Every row gives one point. Each copy is the shape, with its points in the same order, turned, moved and blurred by noise. Is it also mirrored, or only turned?
(in the rows, 128 means zero)

Shape (5 x 2)
[[143 148]
 [170 178]
 [127 165]
 [107  87]
 [124  81]]
Copy 1 (5 x 2)
[[128 145]
 [140 176]
 [101 149]
 [112  64]
 [131  67]]
Copy 1 is: only turned
Copy 2 (5 x 2)
[[162 114]
 [194  94]
 [144 101]
 [119 171]
 [132 180]]
Copy 2 is: mirrored

Shape (7 x 3)
[[ 88 109 134]
 [155 138 149]
 [155 110 122]
 [158 109 185]
 [ 77 127 110]
 [ 78 188 138]
 [ 81 115 105]]
Copy 1 (7 x 3)
[[127 116 167]
 [117 132  91]
 [114 159 114]
 [ 71 108  96]
 [159 127 167]
 [194  86 132]
 [152 139 174]]
Copy 1 is: only turned
Copy 2 (7 x 3)
[[165 136 158]
 [160  91 109]
 [130 115 108]
 [191 123  77]
 [158 126 184]
 [199  69 186]
 [150 135 187]]
Copy 2 is: mirrored

Shape (6 x 3)
[[112  99  74]
 [111 147 173]
 [125 155 139]
 [161 132  93]
 [130 109  65]
 [170  71 117]]
Copy 1 (6 x 3)
[[ 67 165 116]
 [163 138 109]
 [133 117 101]
 [ 81 117 136]
 [ 56 151 129]
 [ 93 151 192]]
Copy 1 is: only turned
Copy 2 (6 x 3)
[[ 74 164 116]
 [140  83 107]
 [129 103 139]
 [125 165 162]
 [ 77 183 134]
 [140 201  97]]
Copy 2 is: only turned

Shape (10 x 4)
[[155 155 133 139]
 [159 115  68 108]
 [133 149 103 161]
 [117 171 114 121]
 [144  67 154 141]
 [137 172  73 125]
 [ 84 172 169 140]
 [132 179 180  58]
 [134 125 151 158]
 [100  90 129  78]]
Copy 1 (10 x 4)
[[154 106 131  96]
 [184  99 172 149]
 [152  92 108 137]
 [136  75 147 104]
 [143 183 127 139]
 [165  55 152 122]
 [ 86 102 118  79]
 [108 112 198  44]
 [135 140 112 112]
 [105 144 191 142]]
Copy 1 is: only turned
Copy 2 (10 x 4)
[[150 105  98 150]
 [142  73 160 105]
 [142 105  84 113]
 [108  96  99 142]
 [174 175 142 115]
 [116  62 104 120]
 [ 89 157  70 158]
 [ 96 126 131 224]
 [156 149  95 133]
 [ 97 152 172 130]]
Copy 2 is: mirrored
Copy 3 (10 x 4)
[[149 156 102 152]
 [154 130  65  87]
 [120 172 116 123]
 [167 162 141 124]
 [108  84  88 163]
 [171 172 102  86]
 [149 153 179 160]
 [232 124 142 178]
 [116 145 118 162]
 [161  65 123 112]]
Copy 3 is: only turned

Shape (10 x 4)
[[104 142 149 101]
 [ 93 133 121  82]
 [146 138 140 107]
 [107 168 143 215]
 [107 117 144 142]
 [147 126  49 108]
 [ 88 121 151  77]
 [112 210  56  79]
 [111 131 150 148]
 [124 143 126 141]]
Copy 1 (10 x 4)
[[147 162 141 160]
 [124 158 135 187]
 [138 135 113 137]
 [119 158 204  64]
 [141 131 174 141]
 [ 52 110 111 154]
 [157 162 142 191]
 [ 49 205  90 151]
 [143 142 170 126]
 [121 144 152 123]]
Copy 1 is: mirrored
Copy 2 (10 x 4)
[[ 91 126 135 151]
 [ 97 161 119 144]
 [133 125 140 157]
 [116  50 153  63]
 [107  90 109 128]
 [178 179 112 106]
 [ 81 147 116 169]
 [138 216 190  96]
 [108  94 127 124]
 [128 112 137 120]]
Copy 2 is: mirrored

Shape (12 x 6)
[[154 138 168 153 196 153]
 [ 76 125 168 139 154 100]
 [183 100 142 136 178  53]
 [137 117  92 171 134 100]
 [127 153  84 111 143  88]
 [164  89 149 105 125 127]
 [162 187 157 146 175 131]
 [168  96 117 130 169 146]
 [117  84 190 149  82 194]
 [121 131  90 127 130  81]
 [133 170 169 148 135 102]
 [ 99 151 106 106 152 184]]
Copy 1 (12 x 6)
[[177  96  66  73 129 109]
 [164 108 147 129 171 101]
 [155 198  69  85 182 116]
 [ 93 146 110 100 153 150]
 [141 174 145 101 126 162]
 [136 164  76 138 112  87]
 [195 111  76  94 124 161]
 [124 147  77  79 104 101]
 [110  71  76 189 106  70]
 [120 169 143 114 143 148]
 [179 119 101 135 155 153]
 [143  95 146 100  67 124]]
Copy 1 is: only turned
Copy 2 (12 x 6)
[[159  91 187 107 138 124]
 [181 141 146 138  67  97]
 [190 139 144 190 156 169]
 [152 118  92 134  96 183]
 [124 110  81 162 124 125]
 [173 162 119 108 172 125]
 [107 106 185 133 124 123]
 [178 101 122 101 164 150]
 [173 188 134  16 124 123]
 [143 134  78 166 102 139]
 [122 160 167 142 101 115]
 [131  89 101  82 118  76]]
Copy 2 is: only turned
Copy 3 (12 x 6)
[[ 56  83 157 150 143 176]
 [151  87 128 119 102 172]
 [ 70 129  64 120 144 211]
 [102 145  76 160  99 134]
 [125 127  68 144 151 115]
 [ 99 180 133 127 143 179]
 [ 50  84 128 121 150 135]
 [ 76 153 123 177 164 162]
 [119 171 217 133  80 162]
 [128 136  62 132 128 124]
 [ 89  96 124  89 121 149]
 [137 115 160 171 160  92]]
Copy 3 is: mirrored
Copy 4 (12 x 6)
[[149 119 186 159 188 133]
 [131 179 148 115 160  77]
 [145 126  78 118 209 143]
 [115 107  87 141 134  94]
 [123 163  83 168 135 118]
 [170 139 120 104 134 164]
 [ 97 147 164 169 176 147]
 [173 101 129 149 142 150]
 [158 112 205  75  80 130]
 [113 161  78 145 128 107]
 [ 90 162 149 129 163 121]
 [158 166 163 188  84 118]]
Copy 4 is: mirrored

Shape (13 x 8)
[[165 175  75  75 156 162 125 144]
 [166 103 155  71  67 113  86 164]
 [185 108 134 119  74 104  72 135]
 [106  83 155  93  87  92 137  97]
 [184 164 172 133 118  76  88 151]
 [135 138 148 106  96 132 118 110]
 [ 90 141 120 112 109  94 173 135]
 [ 89 173  87 102 142 129 102 130]
 [139 167 109  79 149 137  83 148]
 [183 174 179 131 115 139 134 143]
 [184 185 122 164 124 185 174 149]
 [ 95  95 108  94  84 185 176 175]
 [161 107 149 146 142 103  93 122]]
Copy 1 (13 x 8)
[[174  59 122  77 131  82 125  85]
 [167 181  98 140  73 116  88  77]
 [126 166 123 109  50 113 100 103]
 [137 176  93 162 126 133 126 157]
 [150 125 185 146  44 131  97 108]
 [142 131 114 144 100 117 147 114]
 [155 101 110 152 148 171 122 138]
 [189  97 136  87 133 150 166 117]
 [196 108 143  91 110 105 139  91]
 [125  96 159 174  78 105 122  75]
 [ 88  43 144 139 123 108 131  54]
 [128 130  62 136 196 140 118  58]
 [119 155 179 116  97 108 116 130]]
Copy 1 is: mirrored
Copy 2 (13 x 8)
[[110 165 137  99 112  69 185 165]
 [112 123 151  77 132 217 181 136]
 [109 113 113  94 149 192 203  96]
 [ 95  91 117  95 155 185  90 132]
 [185 143  94 110 151 178 185 103]
 [122 113 127 101 178 149 151 147]
 [112 157 123 112 161 137  82 127]
 [ 95 167 110 154 143 114 148 172]
 [121 154 122 125 121 127 188 177]
 [187 132 141  93 179 129 175 121]
 [157 152 172 106 192  56 176  96]
 [ 74 140 228 104 155 129 106 134]
 [144  96 102 139 134 149 164 100]]
Copy 2 is: only turned
Copy 3 (13 x 8)
[[110 138 170 119 118  64  82 100]
 [118  99  58 128 105 102  94 189]
 [ 97 104  79 118 124 146  87 170]
 [171  79  85 135 164 124 163 163]
 [ 92  91  92 100  61 154 121 133]
 [144 129  90 103 132 121 132 133]
 [196  96 124 142 121 121 140 105]
 [126 151 135 173 128 103 131  79]
 [ 95 142 135 151 107  87 110 112]
 [134 132 104  53  72 120 122 130]
 [172 165 160  46  87 121  80 107]
 [232 147 126 144 136  77  96 166]
 [104 109 132 112 120 164 138 163]]
Copy 3 is: only turned
Copy 4 (13 x 8)
[[152 133 119 187 190  50 113 143]
 [189 141 164 133  87 106 124 209]
 [133 142 157 123 109 121 125 219]
 [186  65 154  98 112 152 147 157]
 [113 147 139 181  80 145 114 169]
 [158 111 126 137 132 128 160 165]
 [180  76  94 120 135 144 110 117]
 [138  72  77 153 141  70 121 143]
 [146 113 117 178 128  58 125 153]
 [144 176 125 175 130 146 151 143]
 [139 196  82 156 193 129 141 115]
 [242 137  97  83 160  87 130 127]
 [100 128 153 122 105 117 137 144]]
Copy 4 is: mirrored

Shape (11 x 8)
[[166 197 147 167 148 204 120  95]
 [134 162 169  93 143 118 133 111]
 [162  86 145 183 108 114 133  70]
 [163 105 123 199 154 133 149 117]
 [100 181 109  98 125 112 125 107]
 [153 186 139 165 164 204  75 136]
 [114 178 168 104 102 132 159 172]
 [122 146 125  85 124 140 170 127]
 [144 145 141 105  89 152 139 157]
 [156 147 102  64 122  94 152 159]
 [146  59 134 175 146 144 134  93]]
Copy 1 (11 x 8)
[[ 63 153 121 148 196 153  84  91]
 [ 99 150  94 137  82 126 104  99]
 [155  84 106 112 139 201 128 134]
 [159 104 133  96 163 156  78 132]
 [132 209  98 151 105 133 115 104]
 [ 62 162 153 126 203 112 108 101]
 [106 181 161 142  64 138  77  71]
 [127 167 122 167  79 130  74 124]
 [ 97 165 167 149  87 153  95 122]
 [123 199 130 123  56 134  77 161]
 [167  74 135 134 150 146 117 148]]
Copy 1 is: mirrored
Copy 2 (11 x 8)
[[ 92  58 159 131 210 171  73 146]
 [122  98 157 122 112 104  90 144]
 [210  80  90 115 157 131 103 100]
 [162  94  98  93 146 188  99  93]
 [107 107 157 119 136  96 161 151]
 [ 94  98 178 162 186 195  79 154]
 [ 65 125 113 114 111 105  92 141]
 [ 99 130 144  86 134  85 109 114]
 [ 85 134 122 140 147 106  91 109]
 [ 82 129 145 124  93  93 138  69]
 [195 122 105  97 165 170  88  85]]
Copy 2 is: only turned

Shape (15 x 9)
[[119  71 186 126  77 175 147 139 146]
 [156 137 112 130  87 127 130 102 142]
 [108  95 222 139 101 144 196 154 189]
 [127 109 126 115 133 127 133  88 150]
 [124 139 189  82 141 123  99 155 140]
 [158  38 199 146 105 154 176 196 149]
 [ 97 139  90 140 165  91 128 118  80]
 [131 164 111 148 101 106 143  88 106]
 [134 139 181 151 203 108  70 135 135]
 [ 85 107 127 137 130  95 100 118 139]
 [107 161 105 136 119 143 127 131 104]
 [110 152  98 143 166 154 112  77 120]
 [115 151 121 168 107  92 105  88  59]
 [122  92 162 145  97 126 168 182 199]
 [109 138 104 165  79 153 123 112 148]]
Copy 1 (15 x 9)
[[ 76 163 208 168  97 129 128  82  79]
 [134 135 117 136 127 108  90 114  93]
 [ 53 170 203 166 141  73 161  76  64]
 [ 85 152 113 139 120 123 114 116 111]
 [ 75 119 177 145 124  86 130 172 142]
 [120 171 242 149  85  91 187  72  93]
 [138 126  83 136 172 155 161 140 152]
 [133 102  93 144 160 133 111 114  91]
 [ 89  93 113 181 106  74 174 146 177]
 [ 98 159 105 182 131 126 138 157 122]
 [134 122 122 167 171 150 112 115 139]
 [ 94 115  78 162 140 149 105  98 156]
 [161  78  86 172 137 172 134 140  90]
 [101 192 183 169 138  68 150  86  89]
 [134 155 121 192 148 140  87 100  97]]
Copy 1 is: only turned
Copy 2 (15 x 9)
[[140  88 118 161 169 100  49  73 105]
 [103  86 121 101 161 154 109 137 104]
 [126 159 142 159 196 122  45  41 114]
 [ 95 120  86 132 157 133 114 135 110]
 [130 142 130 186 122 157  78 129  59]
 [167 127 151 164 224  62  43  95  92]
 [133 137 126 144 119 131 190 165 130]
 [117 103 126  90 137 164 160 126 115]
 [177 192  86 165 128 173 104 167  82]
 [126 123 107 182 154 163 129 146 137]
 [128 113 144 115 102 135 126 142 131]
 [122 132  73 108  95 141 135 159 137]
 [172  90 118 115 124 172 183 131 115]
 [116 140 166 159 210 123  50 102 131]
 [125  86 126 106 141 154  92 129 161]]
Copy 2 is: mirrored
Copy 3 (15 x 9)
[[151 166  52 138  64 162 174 138  70]
 [102 120 120 110 117 122 145 130  94]
 [163 198  17  94  94 169 153 131 106]
 [138 140 114 156 111 108 112 123 115]
 [160  94  71 141  86 190 104  96 121]
 [145 222  73 104  51 213 165 128  84]
 [179 121 179 124 114 109 144 110 160]
 [141 104 135  94 136  81 168 105 111]
 [190 123 125 159 149 210 106  84 130]
 [183 123 133 148 117 134 119 156 110]
 [140  92 132 127 104 124 185 120 141]
 [131 111 142 179 141 107 160  96 156]
 [182  84 170 111 135 111 179  92  89]
 [137 181  66  91  97 193 142 167 113]
 [118 113 115 131 133 120 183 158 103]]
Copy 3 is: mirrored

Shape (15 x 9)
[[104 190 153 135  73 143 182 139 134]
 [125 122  86  99  95 132  72  27 162]
 [130 103 140 115  85 125 182 144 119]
 [155 160 159 146  58 142 175 145 171]
 [121 105 106 132 129 147  95  44 124]
 [118  98 194 111 108 151 189  73 147]
 [130 115 106 162 147 145 114  54 155]
 [120 191 158 124  93  95 181 129 125]
 [178 113 140 127 139 103  94  48 130]
 [103 180 170 154  72 135 155 159 148]
 [106 159 161 143  69 119 176 166 152]
 [109 106  95 116 140 125  93  91 140]
 [154 141 130  99 130 174 142 101 127]
 [122 111 147 117 116 147  65  88 114]
 [115 136 171  96 126 136 165 137 183]]
Copy 1 (15 x 9)
[[170  62 113 177 140 105 106 149 145]
 [ 94 142  75 102  50 151 153 139  60]
 [114 122 130 139 145  69 127 168 148]
 [146  52  99 119 127  75 130 139 168]
 [ 75 155  85 132 101 158 148 110  91]
 [ 77  77  96 160 176  83 141 142  91]
 [ 91 143  64 115 120 163 139 103 113]
 [156  85 120 144 134  91  64 141 122]
 [ 69 131 113  82 105 131 130  79  86]
 [153  54 123 138 148 129 108 171 171]
 [150  66 127 135 148 108 108 179 172]
 [110 165 108 109 119 162 148 134  92]
 [133 115 121 148 134 106 168 100 109]
 [ 80 122 150 121 106 164 163 130 102]
 [149  88 112 115 180  95 140 165 102]]
Copy 1 is: mirrored
Copy 2 (15 x 9)
[[161  94 102 152 161  87 100 183 160]
 [152 121 100 129 243 179 190  96  84]
 [121 152 125 172 156 102 130 141 178]
 [119 123 123 174 183 108 114 216 148]
 [157 150 126 103 212 174 148  87 115]
 [183 142 161 157 189 143 159 154 202]
 [145 139 158  95 228 159 130 108 111]
 [174 121 115 155 158  59 130 174 136]
 [164 189 150 112 203 154 176 130  84]
 [158  98 120 176 157  99  81 186 133]
 [141 110 127 190 158  84  96 179 153]
 [131 125 140 128 182 149 150  76 102]
 [135 128 119  98 158 147 160 152 148]
 [167 145 122 139 157 189 141 110  96]
 [143  94 172 162 151 116 157 166 158]]
Copy 2 is: only turned
Copy 3 (15 x 9)
[[134 141 104  70 153 204 113 126 139]
 [133 144 209 110  90  93  80 206 125]
 [170 170  89 115 165 148 147 155 130]
 [180 132 137 103 160 202 127 115 117]
 [109 154 185 104 110  81 134 179 144]
 [149 224 155  78 180 137 139 134 127]
 [114 155 197 116  99  92 147 136 148]
 [117 168 106 101 132 220 125 147 129]
 [107 175 205 154 117 120 158 189 109]
 [136 125 109  66 139 201 132 117 103]
 [161 147  91  82 137 196 133 121 109]
 [117 148 141 121  93  80 123 170 117]
 [103 155 148 131 168 124 107 140 137]
 [ 99 133 166  99 137  88 141 191  88]
 [141 189 118 107 146 149 105 104  86]]
Copy 3 is: mirrored
Copy 4 (15 x 9)
[[143  36 113 152 124 125 162  72 147]
 [ 88  89 104 128 100  37  65 183 130]
 [164 101 139 166 160 127 122  99 134]
 [145  55 141 127 133 115 118  40 126]
 [ 95 113  79 118 140  81  89 179 141]
 [ 91  87  94 189 183 129  85  88 132]
 [ 99 124  63  99 123  92  80 139 153]
 [133  74 115 169 122  96 176  63 154]
 [ 74 151 110 116 151  45 102 133 141]
 [135  54 121 135 107 140 166  62 116]
 [154  66 129 155 110 139 150  56 117]
 [110 131 110 131 102 102 100 173 148]
 [102  80 135 124 159 112 109 129 184]
 [ 75 111 125 115 140 104 125 173 109]
 [ 98  91 141 174 113 145 104  76 156]]
Copy 4 is: only turned
